Rows are points. Examples show where two turns around zero, p and q, send a point. Write where each new point lands after one turn and then the other. Backwards means that the second turn is done in reverse. Each puzzle has new turns, and all numbers are rounded.

Turn p:
[-0.24 -0.41] => [-0.02 -0.47]
[0.43 0.19] => [0.29 0.37]
[-0.18  0.23] => [-0.27  0.12]
Turn q:
[-0.44 -0.18] => [-0.29  0.37]
[0.42 0.33] => [ 0.43 -0.31]
[ 0.03 -0.16] => [-0.15 -0.07]
Where do these land?
p, then q: [-0.19 -0.40] => [-0.42 -0.14]
q, then p backwards: [ 0.11 -0.24] => [-0.26 -0.05]
p, then q: [-0.15  0.06] => [-0.06  0.15]
p, then q: [0.33 0.69] => [0.72 0.24]
q, then p: [-0.10 -0.11] => [-0.15 -0.01]

Turn p:
[-0.10  0.25  0.21  0.12] => [-0.04 -0.08  0.18 -0.30]
[ 0.26 -0.44  0.09 -0.58] => [ 0.09 -0.13 -0.74  0.19]
[-0.24  0.15 -0.31 -0.08] => [-0.37  0.08  0.13  0.15]
[0.03 0.51 0.10 0.36] => [-0.01  0.21  0.41 -0.43]
[-0.17 -0.45  0.25  0.49] => [ 0.49 -0.39  0.33  0.19]
[ 0.22 -0.03 -0.35 -0.32] => [-0.17  0.31 -0.32  0.21]
Turn q:
[-0.56  0.02 -0.14  0.19] => [ 0.07 -0.10  0.59 -0.09]
[-0.14  0.25  0.25  0.36] => [ 0.15  0.30  0.18 -0.36]
[ 0.28  0.22  0.73 -0.09] => [ 0.23  0.11 -0.55 -0.54]
[ 0.17 -0.08 -0.14 -0.25] => [-0.16 -0.14 -0.19  0.19]
[-0.15 -0.58 -0.26  0.15] => [ 0.30 -0.12  0.26  0.53]
[-0.09  0.07  0.09 -0.21] => [-0.05 -0.20 -0.05 -0.15]
[ 0.49  0.09 -0.54 -0.14] => [-0.54  0.16 -0.22  0.44]
Where do these land?
p, then q: [ 0.02 -0.38  0.14  0.09] => [ 0.11  0.22 -0.16  0.29]
p, then q: [-0.14 -0.27  0.40 -0.09] => [ 0.16 -0.10 -0.12  0.46]
p, then q: [-0.16  0.16 -0.56  0.49] => [ 0.28  0.28  0.00 -0.67]
p, then q: [-0.54 -0.18 -0.09 -0.11] => [ 0.49 -0.03  0.30  0.11]
p, then q backwards: [ 0.47  0.44  0.22 -0.07] => [0.12 0.42 0.48 0.21]
p, then q backwards: [ 0.36  0.23 -0.12 -0.32] => [0.43 0.28 0.16 0.10]

Turn p:
[-0.28  0.05 -0.01 -0.11  0.20 -0.51] => [-0.01 -0.30  0.24 -0.48 -0.12 -0.01]
[ 0.01 -0.06 -0.19 -0.18  0.36 -0.72] => [ 0.17 -0.35  0.53 -0.48  0.07 -0.23]
[ 0.20 -0.50  0.51 -0.03  0.00  0.15] => [ 0.30 -0.43 -0.22  0.46  0.05  0.18]
[ 0.12 -0.16 -0.28 -0.68  0.40 -0.26] => [ 0.68 -0.05  0.16 -0.46  0.19 -0.28]
[ 0.12 -0.61  0.15  0.28  0.23  0.21] => [ 0.05 -0.45 -0.27  0.45  0.11 -0.30]
[-0.25  0.16  0.04  0.07 -0.11  0.09] => [-0.20  0.09 -0.14 -0.09 -0.15  0.12]
[ 0.07  0.70  0.00  0.29 -0.20  0.43] => [-0.52  0.60 -0.14  0.08  0.22  0.32]
[-0.14  0.20 -0.16  0.12 -0.36  0.40] => [-0.23  0.46 -0.23  0.15 -0.21  0.04]
[ 0.15  0.22 -0.06  0.24 -0.52  0.22] => [-0.25  0.44  0.07  0.37 -0.15  0.17]
Turn q:
[-0.06  0.05  0.40 -0.30 -0.21 -0.20] => [ 0.29 -0.33 -0.27  0.23 -0.12  0.08]
[ 0.64 -0.06 -0.11 -0.40  0.39 -0.25] => [ 0.46  0.47  0.16  0.49  0.28 -0.15]
[-0.04 -0.12  0.29 -0.42  0.10  0.31] => [ 0.36 -0.36  0.14  0.00  0.06 -0.32]
[ 0.07 -0.10 -0.19  0.86 -0.41  0.19] => [-0.84 -0.03  0.31 -0.09 -0.07  0.43]
[-0.28  0.02 -0.09  0.88 -0.08  0.04] => [-0.78 -0.01 -0.08 -0.36  0.13  0.32]
[ 0.02  0.22  0.06 -0.36 -0.15  0.01] => [ 0.20 -0.08 -0.10  0.18 -0.28 -0.19]
[-0.39 -0.15 -0.01  0.59  0.03 -0.02] => [-0.42 -0.08 -0.11 -0.45  0.19  0.30]
[ 0.05  0.31 -0.06 -0.34  0.23  0.05] => [ 0.19  0.16 -0.13  0.09 -0.06 -0.43]
[-0.03 -0.17 -0.29 -0.52  0.08 -0.12] => [ 0.54  0.25  0.10 -0.10 -0.16 -0.05]
Where do these land?
q, then p: [-0.70 -0.02 -0.39  0.03 -0.07 -0.52] => [ 0.42  0.84 -0.09 -0.15 -0.05 -0.05]
p, then q: [-0.35 -0.31 -0.52 -0.24 -0.29 -0.54] => [ 0.29 -0.34 -0.17  0.58 -0.39  0.45]
p, then q: [ 0.02  0.02 -0.17  0.46 -0.73 -0.15] => [-0.51 -0.53 -0.36 -0.07 -0.26  0.24]
p, then q: [ 0.38  0.27  0.22 -0.09  0.28  0.14] => [-0.02  0.15  0.07 -0.09  0.40 -0.42]
p, then q: [0.26 0.02 0.38 0.01 0.20 0.02] => [-0.04  0.03  0.26 -0.16  0.37 -0.14]
p, then q backwards: [ 0.09  0.20  0.23 -0.25  0.06  0.42] => [-0.05 -0.07  0.05  0.06  0.20 -0.54]
q, then p: [ 0.27  0.02 -0.11  0.18  0.20  0.31] => [-0.17 -0.32 -0.01 -0.26  0.02  0.23]
q, then p: [ 0.03 -0.21  0.36 -0.09  0.35  0.32] => [ 0.21 -0.52  0.10 -0.05  0.26 -0.13]
